Each row is a point. Before rounding, the points of a table are all equally far from one centre. They may lie mostly on one side of it. Write the centre, to within rounding.

Points (8 x 3):
[[ 40 -23   4]
 [-35   2 -26]
 [-16 -22 -28]
 [ 39  -4  34]
 [ 34  15  42]
 [ -3  60 -13]
 [ 20   2 -45]
 [-29 -24   3]]
Centre: [ 5 13  1]

Points (7 x 4):
[[ -8   9 -58 -29]
 [ 12 -21 -32 -17]
 [ 28  13 -31 -36]
 [ 33   4 -22  -5]
 [  8   0  14   3]
 [-30  31 -37  12]
 [  4  14 -60 -14]]
Centre: [ -7  14 -19 -14]

Points (14 x 8):
[[ -8  16  37 -28  -7 -39  40 -15]
 [ 27  46  32   2  14 -31  13  10]
 [ -8  40  44 -34 -20 -28  16  26]
 [ 37  36  18 -18   4   5  16  37]
 [-27  46  21 -16 -19 -32   6  20]
 [  7  18  26 -35 -22 -58   7  -4]
 [ 37   2  29 -30 -12  -4  40  21]
 [ 20  11  32 -48  -5 -36  -9  14]
 [ 33  41  21 -34  -9 -23 -14  24]
 [-11  58  14 -29  -7 -25  17  37]
 [ -3   7  23 -58 -23 -26   9  23]
 [ 25  46  14 -27 -33  -5 -10  12]
 [ 13  48  16 -60   3 -15  11  20]
 [-12  34  31  -6   7 -39  -9   9]]
Centre: [  8  22   9 -20  -7 -18  18   8]

Points (15 x 11):
[[-18  18  35  31   2  23  31  25 -13  33  50]
 [-20 -11  26  35  -9   9  41  -5  10  -8  21]
 [-22  -8  16  38 -17 -31  29  18   2  -3  -5]
 [-21 -10  42  48  18  -4  39   3 -10   7  22]
 [ -7  -7  24  30   1  -5  50  -3  21  39  37]
 [-39  -6  35  26   2  15   6 -14   4  18  22]
 [ 11  19   1  36  13  27  22 -11   5 -12   8]
 [-53  11   5  34  28   3  15  26   5  24  20]
 [-33 -10  30  45  17  -5  11  -8  13  13  23]
 [ -4  -7  33  51  -8  -1  41   6  10  52   4]
 [-17   5   8  45  25   0  44 -11  22  18  11]
 [-33 -13  20   6   7  -8  58   7  -1  20  20]
 [  0  -7  11  45  14  14  54 -16  -3  26  15]
 [  4   3  17  60  23   0  33 -11   3   7  24]
 [ -3 -10  36  54   1  25  23   0  12   4  19]]
Centre: [-2  3 10 20  5  2 16 19 -4 23 11]

Points (17 x 12):
[[ 35   9 -20  -8 -17 -20  -4  40  43  -5  52   4]
 [ 42  24 -34 -26   5 -13   6  39   4  17  30  16]
 [  7  24   4 -17 -33  19  12  33 -16  18  24  38]
 [-12   9 -29 -18 -18  14   7  35  19   6  44 -11]
 [ 45 -18   1 -29 -11  -5   8  14  20   4  55   5]
 [ 21   2 -27 -42  -3  13  -5  60  12  25  19  14]
 [ 29  28  -4 -21 -55  21  22  -5  21  19  39  -5]
 [  2 -21  15 -11   2 -12  -4  37   8  17  26 -14]
 [ 27   4 -31 -21  -1 -14  -5  26  -8  15  50  -4]
 [ 50  -6 -17 -22 -39 -34  14  36  33 -10  47  -2]
 [ 41  10 -21  -9 -23 -16  17  20  12 -11  59   3]
 [ 39  -4 -25 -25 -22  32  17  41 -10 -22  31   6]
 [ 12   2  22 -20  17 -16  -2  39  29 -17  21  14]
 [ 39  -6 -36 -46 -25 -49   7  16  24  20  21  10]
 [ 48  -3 -10 -39 -29   6 -21 -19  19   9  34  31]
 [ 19  -6 -39 -26 -38 -27   4  12   0  10  52   7]
 [  6  22 -42 -52 -18  21   8  32   6  -6  31  21]]
Centre: [ 24  11  -4 -29 -35  -6  -7  21  12  -6   2  -1]

Points (24 x 18):
[[ -6 -20  17   5  22  -6   0 -25 -29   0  -6  20   7 -19  25 -26 -34  29]
 [  5 -20 -17  26  -2  38  -2 -11   6  -8   5  22  32 -21  24 -40  -3   2]
 [ 21  -2 -11  25   2  14   8   7 -10   0  -7  31  25 -17  47 -27   0  -7]
 [ -9   5 -14  44   6  10   4 -25  28  -2   1  12   9  -2   3 -40 -14 -20]
 [ -9  -7 -17  -6   1   4  12   1  32  -9   7   6 -10 -21  30 -12 -34   1]
 [-16   3  -3  41  19  16  11 -21 -16 -16   3   7  16   4  18 -13 -13   6]
 [  5 -29 -19  15  15  21   0 -20   9   5   5  20  -6 -17  37 -54 -27   9]
 [-29 -10  14  15   6   1 -23 -35   2 -24 -10  28  11   4  19 -42 -11  10]
 [-18  -1 -16  37  35  20 -17 -24 -24  -5 -11  22  16 -26  17 -39  10  -4]
 [-13 -43  -3  33  27  18  -2 -23  18 -11 -18  27   7  -7  24 -26 -24 -14]
 [ -3   2 -24  22  30   8   6 -22  22  -2   3  36  24  -1  31 -24  -7  -9]
 [  3 -19   1  17  26  19  21 -26  19 -18 -12  -6   9 -17  19 -48 -31   0]
 [  9 -28  -6  27   0   8  -7  -1  14   7 -12   1   7 -20  34   5 -40  -5]
 [ -7 -14 -14  22  10  -4  -7 -37   9  -6  -2  41  -4   1  34 -15 -15  -1]
 [  5 -11   7  26   4  16 -21 -17   9  -1   7  24  32   4  29 -57 -14  -4]
 [ -6 -34   2  16  -9 -14   9 -18  -8   7   3  38  20 -12  38 -19 -11  18]
 [  9   0  -2  21  12  18 -25  -6  -5   3 -30  40  35 -36   4 -23  -7 -13]
 [  5   5 -17  11  21  22 -33 -15   9 -21   1  18   8 -21  11 -59   2  -4]
 [ -5  17 -11   6  25  21 -22   0   8 -16 -17  20  29 -33  15 -15 -25  -3]
 [ 21  -2   0  10  32   1  -7 -34  11  17  -1   8  11 -60  14 -39 -11  -9]
 [-16  -4 -28  34  -8   9  26   2   5  -6   1  17  13 -38   6 -16   1  -5]
 [-39  -7 -12  34   8  11  -5  -9 -17  -4  -5  31 -21 -27  13 -47  -3  -8]
 [-17 -23 -20  20  10   7 -10 -23  21  10  -8  -4  20 -32  40 -17 -27 -23]
 [-20  -6 -14  11  13   3  -5 -27  22 -18  -6  26  16 -31  15 -55 -28   0]]
Centre: [ -8 -12   7  12  16   1  -6  -1   7   8  -8   7   4 -19  14 -27   2   1]

Points (28 x 24):
[[  5  15 -33  -8  -1 -33  33 -24  -6  25 -19  20 -13 -27  -8  34 -15  14
  -35  14  -9   9 -23   6]
 [ -3   4  -7  -7 -30 -25  26   1  10  33  21  -1 -33 -26  14   9  -1  28
  -38  23 -12  12 -24   3]
 [-19  16 -25   0  -8 -16  52   2 -42  11 -11  -2 -25 -22  -4   6   9  18
  -15  36 -34   6  14  -1]
 [  4   7 -14   9  18 -45  26   2 -17  10  -5  31 -23 -14   9  13   3  23
  -54  18  -8 -10  -2 -23]
 [ 10  11 -26   5  -4 -39  32 -13  -5  -4  -3 -10 -35 -36  20   8  20  34
  -19  21 -36  -7   0   0]
 [  1  26 -17  36  22 -38  13   0 -19   0 -20  -2 -17  -6  -2  33 -18  33
  -35  49 -20   6  -2 -28]
 [-18  13 -13   9 -17 -23  35   3  -2  12  -7   8 -23 -43   5  52 -14  -2
  -30  34 -27 -16 -25  13]
 [ 22   9 -22  -8   1 -35  36   1 -36  17  -8  20 -19 -29  16  20   2  29
  -42  19 -33  -4  13  -4]
 [ 13  -5 -14  18  -9 -27  40   4 -12  20  14  -2 -24  -8  18  18 -24  23
  -44   6 -19   1  17  20]
 [-14  -5 -27  25  -4 -15  28   0 -35   8  -3  -2  14 -50   2  34  -7 -10
  -39  28 -26  -7   3 -16]
 [-24  -9 -35  16   8 -27  48  -1 -11  12 -13 -19 -12 -20   9  27  12  14
  -21  31 -40   1   5  -4]
 [-28  33  -8   7  -7 -36  20  15 -20  17 -11   8 -23 -46  19  30 -25   6
  -34  30 -25   1 -15  26]
 [  3  18 -17   9 -11 -14  43 -11 -22  11 -23   0 -36 -31 -11   4 -16  11
  -37  25  -6   6   7  15]
 [ -8  -2 -16  24  -8 -16  49 -16 -23  30 -16 -10  -7  -7  34  15   0  34
  -37  24 -21  -1 -17 -26]
 [ -7  23 -34  -3 -11 -24  41 -13 -27  25  16  -2 -28 -11  34  16   2  29
  -17  40 -19 -12  -4 -24]
 [ -8  34 -30  -9   4  -2  20   3 -29  23 -34  17 -12 -38   9  17   7  -1
  -15  31 -27 -19   9  11]
 [ 14  10 -18  28  -5 -40  49  -7 -28  -2  -2  11   8 -18   5  -6  -7   6
  -37  14 -47   8 -11  -5]
 [  5  16 -46  21  -4 -20  29 -19 -23 -18 -23   0  10 -11  12  -4  18  36
  -47  29 -18   5  -1  -5]
 [  7  -7 -41  -7 -13 -28  26 -19   9   9  -6  -2 -20 -31  38  23 -11  18
  -36  26   1  -9  -1  -4]
 [ -1  48 -24  11   2  -8  35 -11 -14  -3 -10  15 -39 -30  19  -4 -13   7
  -17  38  -5  23  -1  21]
 [ -4  26 -19   6   2 -29  45 -21 -38  17 -14   3 -21 -11   3  11   1  23
  -16  12 -37   0  14 -13]
 [-14   1 -26  14   0 -30  21 -27 -38 -16  13  28   8 -14   6  -9   0   1
  -23  12 -10  16 -29 -13]
 [  2   1 -29  18  -9  -7  10  19 -10  -2 -34  -7 -31 -33  21   7  15  13
  -46  45 -36  -6   6   4]
 [  8   7 -25  21 -11 -27  37  -5 -16   8   1 -16   4 -15  22  25  12  17
  -57   3 -20 -16   4  22]
 [-15  29  -3  39  14 -30  23   3  -4  28 -10  19 -27 -29  16  32  12  28
  -25  40 -13   7 -22 -20]
 [-13  -5 -39  24 -14 -13  48  -9 -20 -20  15 -15 -37 -16   8  -5 -12   2
  -17  24   2  11  -2 -14]
 [-29   6 -19  20 -10 -16  36  -5  -8  16  -3   9 -11 -29   1   6 -20  29
  -60  16 -15  -1  -1   9]
 [ 13   7 -13 -12 -33 -25  30  27  10  14  -8 -15 -23 -22  10  14 -24  37
  -52  32 -16   1  -6  13]]
Centre: [  3  19 -21   8  -4  -4  16  25 -14  -5  -3   0  -3 -14  15  20  -7  17
 -14  11 -11   9 -19  -9]

Points (31 x 24):
[[-17  41  -4  -1  16   8  -5  12   9  -1   2  22  20  33  -2   6  26  34
    0 -12   5 -16   2 -33]
 [  7  26 -15 -16  12  15  -6   1  -3  11  -2  14  30  36  -6   1  12  45
   17 -28   3 -12   9 -22]
 [  0  24   1  10   4  30 -13  14   5  -2   6   9  27  22 -17  12  22  31
   13 -27   7   6  16 -35]
 [ 17  49  -9   0   6  15   4   2  20 -12   9   7  31  27  16  20   8  33
   -9 -29   2 -17   1 -43]
 [-17  33 -11   4   8  11  -7  14  -2   2  16   8  38  30   5  -8  27  42
    5 -29  13 -13   5 -28]
 [-27  22   6  -7   3  10 -20  17  12  -5  22  38  30  21  -9   3  21  23
    8 -20  17 -14  13 -20]
 [ -2  32  -1 -12  19  24   2  18  27 -14  11   6  19  22  -3   4  24  42
    0 -15   7  -8  -5 -14]
 [ -4  39 -13   3  15   2 -15  27  15   3  -1   6  25  33  -3  31  11  31
    0 -28  10   0  10 -31]
 [  0  47  -1  -8  15   7  -6  -4  -9   4  15  22  25  11  12   3  22  52
   -6 -18  10 -27  -5 -16]
 [  2  40 -16  -4 -12  22   8   0   5 -15 -11  28  15  13  -6 -15   6  37
   18 -23   5  -9 -12 -29]
 [ -2  36   3  -6   7  22 -17   8  16   0   4   7  15  19   1   9  30  46
   13 -26   9 -15   3 -13]
 [ -2  24  -7  13   1  -5   1  21  18 -15   6  28  27  31 -16 -13  18  39
    1 -21  -8 -19   5 -33]
 [-10  28 -11 -13   9  19  -1   5  -2   3  -6  13  26  16  -7  -9  37  22
   15 -21   6  -2  -4 -25]
 [ -7  12  -5 -15  23   5 -31   5  19  -6   6  13  34  34   2   3  19  29
   -6 -26  11   1   3 -31]
 [-17  30  11   0  -3  28  -7  22   5   0  15  -9  44  27   5  -8  25  31
   -5 -21   2 -13   0 -20]
 [ -1  40 -12  14   2  21  -9   1  12  -8   5  -1  31  24   0  -9  24  52
   -8 -11   7 -23 -12 -22]
 [ -3  39 -22   1  11  13   0  -6  19   7  12   3  33  34  13   7  28  45
   -2 -24  -2  -4  16 -20]
 [ -7  48 -15 -11  16   2 -12  14  21   5  14   1  12  36   1  -4  12  33
   -6 -28  16  -8  -5 -35]
 [-11  50 -14  -5   7  24  -8   9  13  17  -1  16  19  16  17  -1  13  39
   -8 -24   0 -22   1 -31]
 [ 10  21 -15   7  -8   2  -6  24  16   9   1  25  19  27   1   2  32  60
   -6 -28  12 -20   1 -23]
 [  7  47   0  -6   2  29 -16  18  20   6   4  17  23  45  -3   6  22  44
  -11 -15  -4  -7  10 -12]
 [-11  30   0  -4  15   3  -6  22  13  23  -8   3  24  27  11   1  32  16
   10 -16   7 -18  12   3]
 [-14  25 -21  -9   5  17  -4   4  10   7  -5  12  32  19   6   4  35  48
  -11 -25  10  -2  21 -14]
 [  7  28 -22 -25 -17  16  -6  -8  10 -10   3  15  15  18  -7  -5  33  45
    5 -14   0 -11   6 -27]
 [ -4  35   7   2  20  -3  -4   1   4 -15   7  18  38  44   5  -8  18  32
    2 -25  -2 -19  12 -15]
 [ -1  33 -13  10  29   6  -6 -12  -3  -2  10   3  26  34 -16  14  16  41
   -5  -6  14  -3  -3 -27]
 [-24  28   7 -10  10  -1   3  26   7 -13  12  19  27  27  -2   2  16  24
   14 -24   5 -22  10 -20]
 [-11  29 -10  -8   4   2 -11  14  15   4   8  19   9  32  -9   0  37  45
    0 -15   1 -15   7 -28]
 [ -8  29 -17 -10  25  10  11   7   6  -5   9  10  20  31  13   0  21  23
    7 -26  -1  -8   3 -40]
 [ -8  40   4   0   5  23 -14  18   3 -11  18   6  30  27  -6   8  31  48
  -15 -15  15 -11  -2 -19]
 [  4  46  13   1  12  -9  -3  17  11  11  -2   8  32  20   1   3  18  23
   -2  -1  14 -17   5 -34]]
Centre: [ 10  16 -12   6 -15   4  -6   5  -1   1  17  15  13  18   8   4  -2  10
 -17 -17   4  -2  -1  -1]

Points (30 x 24):
[[  7  30 -22 -19  -3 -10  58 -19   3 -11  23 -31  -9 -43 -14  -4 -24  30
    9  13 -35  14 -12  -4]
 [  2  32 -26  -4 -11 -18  37 -21   3   6  42  13  -5 -38 -16  10 -30  26
    6  23 -56  42 -10 -35]
 [ -6  36 -35 -21 -11 -18  30 -12   7 -15  15   2   2 -51  23  16 -19  39
   40  26  -9 -32 -31 -42]
 [-15   2 -16 -26   2 -26  42   3   8  13  41   2   4 -26   9   0 -51  44
   28  18 -51  24 -14 -15]
 [ 25  33 -22 -25  -6 -17  22 -22  -8   1  21 -18 -15 -21   1   8 -54  55
   41  32 -46   5 -18 -17]
 [ -3   8 -33  -7 -11 -11  30 -11 -13 -24  32 -15 -22 -41   6  -6 -50  55
   19  31 -33 -25  -5 -35]
 [ 20  39   3 -29 -34 -16  33 -10  -3  -8  41 -11  -8 -42  26   9   5  41
   22  25 -38   4 -23 -26]
 [  6  36 -24   1 -22 -13  32  -1 -26   2  34 -11  20 -54  19  -8 -15  29
   29  51 -30  -1 -12 -30]
 [  7  28 -32 -25   6 -27  38   5 -21  17  16 -37  -1 -28   7  19 -33  18
   35  36 -31  18  -8 -35]
 [  0  31   6 -15 -13  11  29 -23 -19  18  18 -12 -12 -49 -14  -4 -44  51
   13  25 -18  16   6 -31]
 [  2  37 -19  -8   2 -32  33  -2  -2  -8  41 -34  18 -38  17 -10 -30  54
   39  28 -28  14  -9 -23]
 [ -2  28 -30 -16   0   0  19   3   0  -1  47 -23  -5 -54  -3   4  -3  44
   12  14 -48   2 -15   3]
 [ 23  21 -28  -9 -25  -7  17 -22 -21  14  37 -10   9 -23 -23 -19 -43  60
   33  40 -32  12 -17 -19]
 [ -5  28 -16 -11 -12 -30  27  -8   2  19  23 -18 -18 -40  22  -7 -46  37
   22  40 -27  22 -36 -38]
 [ -7  41 -11  15  -9 -15   3 -15  -9  -4  14 -14  -9 -21   6   7 -36  50
   28  48 -46   9 -33 -56]
 [ -9  -7 -26 -12  -7 -18  36 -10  -8  -4  36  16 -17 -51  -4   4 -23  29
   29  23   3 -11 -38 -39]
 [ 24   8 -34 -29  -1 -14  50   4 -28  11  19  -2 -13  -9   4 -15 -40  52
   19  35 -43  16 -21 -42]
 [  6  21 -19 -27 -18 -14  24 -13 -20   1  39 -19  18 -28  16 -24 -42  28
   31  46 -26  -4 -37 -54]
 [ -9  20 -43 -14   1  -1  14 -24  -2  23  50 -12 -11 -50  -4 -11 -23  47
   24  29 -29   0  -2 -13]
 [ 20  33 -20 -31 -13 -30  -3  -3 -23  -4  42 -12  -4 -50  20 -15  -3  32
   33  20 -60  35  -9 -56]
 [-18  50 -25  13   1  -4  31 -17 -27   6  12   1  -6 -45   1   4 -20  27
   23  34 -14  48   5 -46]
 [  2  39 -11 -13   4 -26  37 -13  -8  20  17  -6  -1 -22  10 -18 -37  21
   44  27 -27 -10 -43 -39]
 [ -4  49   7  -4   9  -2   5 -24   8  -1  35   1 -16 -47   5  16 -19  26
   29  34 -13  35 -17 -42]
 [ 16  56 -28 -29   3 -17  18 -11   9   3  28   1  18 -49  12  -5 -17  48
   38  34 -11 -10 -19 -52]
 [  8  51   0  -8   1  -5  15 -13 -21  10  44 -10  13 -48  11 -14 -36  34
   33  30 -30  10 -16 -31]
 [-11  31 -18 -35 -24 -16  26 -13  -4  23  40   4  10 -32  14 -16 -52  34
   32  34 -44   7  -7  -3]
 [ 21  44 -29 -14   4 -20  28 -15 -37  -7  34   8   4 -39  -7  17 -18  49
   16  44 -36  19  -6 -31]
 [ 26  16  -4 -27 -30 -26  45 -17 -29   1  23   4 -20 -33  10  14 -15  39
   23  16 -44 -12  -7  -2]
 [  5  17 -20  -7  15   7  19 -30  17  11  27  -5  16 -47  -6   1 -36  42
   22  49 -30  12 -21 -13]
 [ 19  28   2 -29 -12 -46  41   1  -8 -23  27   7  -6 -17   3 -20 -15  14
   43  50 -41  29  -6 -37]]
Centre: [  5  10 -25 -15 -14 -12  -5  -7  -2 -14   0   6   8  -7  11  -9 -14  24
  13   3 -16  14   1 -27]

Points (31 x 24):
[[ -9  -3  -5 -14 -11  -1  33 -16 -27   3 -36  16 -35  -5  31 -12   3  32
  -23  11 -31  -4  33  27]
 [ 13  18  -3  -7   7 -18  18 -15  -3  24 -39  -2 -14   0  12 -24   8   3
  -28  24 -36   5  48  20]
 [-12  10 -12  20   0  -6  58  -7   8   6 -24   7 -16   7  22 -15  18  19
  -21  22 -38  18  24 -24]
 [-15 -14  -9  -9  -2  28  25  -7  10  20  -9  11 -25   3  24 -13   1  29
  -35  20 -37 -21  40 -15]
 [ 13 -19  -4 -27 -19  -1  43 -20  -6   7 -35  -1 -14 -11  -3 -11 -20   5
  -41   2 -34  -7  28  17]
 [-14 -13 -25   3  -6 -15   9 -21   2  14 -40  24 -21  29  -6 -18   4  19
  -32  22 -15   8  33   4]
 [ -3 -13  -3 -18  -2 -14  52 -16   2   5 -13  22 -27   8  13 -15  21  13
  -27   7 -31   9  43 -19]
 [ 15 -18 -13   4   6  11  27 -12 -17  38 -12   3 -11  -2  20  -9  11   8
  -41   6 -38  -5  37  -6]
 [ -3   7   8   8  -3 -16  28 -11   9  18 -24  28 -10   2  11 -25  -9  -3
  -18   1 -43 -24  40 -18]
 [ 10 -21  -1 -19   8  -8  24 -22  -4   0 -19  10 -19  20  27 -26 -12  28
  -11   9 -35  21  26 -19]
 [  6  -4 -14  -5  -2 -10  32 -39   1   6 -24   7 -34  10   4 -13   4  18
  -58   0 -34  -3  37  -6]
 [  5  -5 -27   4  -4 -12  25  -1   0  17 -29  11 -25   8  -1 -31  -1  16
  -22   8 -57   2  17 -22]
 [-15   0 -15  10   4  -2  48 -15 -10   2 -30   0 -20   9   5 -11  -8  24
  -30 -10 -19 -26  50  22]
 [ -7  11 -18   0 -10 -10  36 -19  -1  26 -28   7  -1  19  18 -38   6   6
  -24  -6 -23   1  46  12]
 [-10   1   5   3   2  -3  43 -21   3  11 -25   2 -20  14  26 -16   1  21
  -37   9 -36  -9  60 -11]
 [  5 -12 -18  -8  -6  16  49  -6   4  14 -21  15 -33   4  -7 -19  21  33
  -38  26 -37   6  39 -12]
 [  4 -12 -32   2   7  -4  25  21  -8  -1 -24  21 -30  22   6 -13  -4  21
  -25  16 -21  -5  47   3]
 [ -5   4 -11 -16  -5 -13  36 -25  -1   9 -21   0  -4   3   5 -30  16  19
  -40  11 -48 -16  51   7]
 [ -8  11 -13 -14   4 -11  31   0 -20  17 -30  27 -17   7  13 -21   0  20
    2   4 -37 -22  45   5]
 [ -4   3  -2  -3  11   8  23 -25 -10  25 -37   6 -17  10  15 -29   3   4
  -53  22 -29   4  50   6]
 [ -6 -18 -19  11  15  -5  39 -24   3  18  -9  11 -30  11  11  -8  10  17
  -35  12 -29  -2  50  17]
 [ -8  -6 -31  -1 -12 -13  41 -33 -10  10 -23   6   2  10   2 -21  -5  44
  -40  -4 -32  -4  18   2]
 [ -2 -18  -9   1  -8  -7  49   0   0   7 -35  -3 -10  14   9 -32  12  19
  -29  -5 -26 -11  37   6]
 [ 11 -20  -3  14  -4   7  34 -15  -8   4 -15  33 -10  12  10 -21 -13  40
  -44  10 -35 -19  35  -2]
 [  1 -23 -16 -15  20  -6  35  -8   1   1 -20  17 -11   6  14 -31  -8  30
  -20  15 -46   6  42  12]
 [-24   4  -3   2   3  17  43 -12  12   3 -31  -3 -24  -5   4 -22   1  34
  -17  -8 -47   2  55  -6]
 [ 19 -13   0   3 -18  -5  23   7   1   8 -23  12 -32  15   9 -17 -10  27
  -31  24 -48   4  40  12]
 [ -2  -9  -9  -2  19 -17  35  -8   8  15 -10   9 -18   4  19 -22   1  19
  -19  14 -49 -14  50  -2]
 [ -9  -5 -19  19  -2 -21  35 -13  -4  27 -23   7 -18  17  17 -18   8  20
  -12  21 -37  -3  52   4]
 [  8 -32  10  14  -1 -18  21  -6 -12   3 -35   0 -20  -7   2 -12  -1  16
  -29   2 -43  -7  46   6]
 [ 13  -2 -20  -2  -5  18  56  -5  -6  -3 -22  27 -16  19   6 -11  10  20
  -46  17 -29   7  44  17]]
Centre: [ -1   5  -9   3  -7   9  22 -16  -8  -4 -14   7 -10  -8   0 -12  -5  13
 -16  16 -18   5  28  -3]

Points (31 x 24):
[[  8  17 -29  -9   9  14  24 -46  36   6  -4  17  -3 -10  13  17  -8 -35
  -14  -4  15   4 -20 -23]
 [ 15  17 -24   7  18  14  15 -40  30  13   1  22   0   5  27  -7   3 -37
    1  -2  -5  -3 -11 -20]
 [ 11  15 -22  -5   6  13  25 -41  17  23  -3  17   1 -21  27  -3   1 -42
    4  -1  36  14 -19 -12]
 [  2  22 -28 -18  -4   5  40 -46  26  16  -1  11   4  -5  23  -4   6 -43
    2 -14  16  12 -13  -7]
 [ 19   7 -27   1  -8  25  48 -38  27  17  -5   7  11  -7  21 -14  15 -23
    1 -18  11  13 -15  -7]
 [ 11  11 -10  -8  20  19  46 -46  26  25  -5  18  12 -17  14  -2   4 -29
   -1  -7   3  -1  -5  -5]
 [ 10   8 -12 -28   3  15  23 -35  14  20  13  17  10  -1  36   5   2 -46
   25 -27   4   7  -9 -10]
 [  4  12 -16  -5   8  13  41 -36  33  25   5  21   8  -6  15  16   1 -32
   -3 -14   7   4 -32 -22]
 [  6   2 -40  -9  -4   0  37 -16  24  15  12  30   6  -8  27 -15   3 -40
    5   0  21   2 -10  -3]
 [  9  -2 -21  -9   1  -4  19 -45  23  35  13  15  -6 -20  26   0   2 -46
   10  -2   9  -5  -8  -1]
 [  3 -12 -29   0  -1  11  11 -52  13   7  13  13  -1  -8  25   6  -1 -40
    0 -11  17  10 -34 -16]
 [ -4   3 -19  -3  -3  19  21 -32  13  35   6  20  14 -10  30 -10   0 -30
  -15  -9  23   5 -13 -18]
 [  5  15 -25 -10   7  12  24 -49  26   9  25  13  -6  11  28 -16  -4 -41
    9 -26  11  -1 -13 -21]
 [  1   8 -14  -4  -2  16  24 -32  16  22   5  50   9  -2  37   0  22 -38
    6   1   9   2 -11 -15]
 [ 11  20 -16  -5   9  17  18 -47  27  23  13  17  23  -1  25 -13   4 -43
   21 -18  21   8  -2 -25]
 [ -9  28 -14  -3  17   8  14 -38  15  39   5  23  14  -1  18   2   3 -37
   10   6  26   1  -7  -6]
 [  8  10  -8   6  -7  -3  36 -24   7  32   8  29  12 -14  28  -7  -3 -43
   11 -13  23   2 -14 -10]
 [  3  28  -5  -9   0  11  31 -33  12  24  14  32  10 -15  23 -14  -6 -29
   -8   3   6   6  -9 -29]
 [ 13   9 -22   3  -2  19  14 -42  23  12  11  39   0  -9  36 -20   1 -38
    4 -20  15  14 -14 -15]
 [  6   8 -22 -10   0  16  33 -32  13   5  -2  19  20  -6  34  -7  -7 -28
    7   0   5  -3 -27 -23]
 [ 26   5 -17   1  22   5  34 -44  27  32  22  -1   8 -15  14   1  -1 -29
    9  -7  29   6 -10 -10]
 [ -8  15 -21 -12  16  13  18 -43  23  30  15   7  -3  -4  26  -5 -11 -34
   10 -21   9   1 -23 -12]
 [  8  16 -28   0   8  28  32 -49  18  19   8  27   7 -13  33  -4   8 -26
    1  -5   6  10 -18  -6]
 [  2  11  -8  -1  17  22  28 -40  39  26  22  19   7 -23  37   4   4 -31
    1 -20  16   5 -19 -19]
 [  5  25 -18  -6  13  27  21 -30  22   7   7  13   1 -14  26  11   4 -60
    8  -7   3  -1 -25 -16]
 [  9   8 -17  -6  -6  12  22 -29  35  18  -2   9   7 -15  39   7   1 -43
    5 -12   3  11  -7 -28]
 [  4   7 -16  -4  -8  17  25 -35  28  22   9  22   8  -6  26   2  -3 -53
  -12   5  17   6   2 -13]
 [ -6   3  -6   1   3 -13  27 -38  27  15   2  23 -20   8  26   0  13 -36
    5 -35   0  10  -1 -19]
 [  9  14 -13 -17   6  -2  27 -40  38  29  -1  16 -11   2  20   9  17 -48
    9 -32  24   1  -2  -7]
 [ 18  -2 -13   2  12  12  39 -39  48  11  24  34  18 -25  29  -2  12 -32
    1 -12  14  -6  -6 -14]
 [ -1   3 -16  11   3  16  46 -45  25  12   6  17  16   6  27  -7   7 -26
   -1 -25  14   7 -24  -9]]
Centre: [  3  11  -5  -3  -5  12  11 -22  19  -5  18  14  -2 -12  -1   5  17 -12
  12 -14  19  -6  -2  -5]
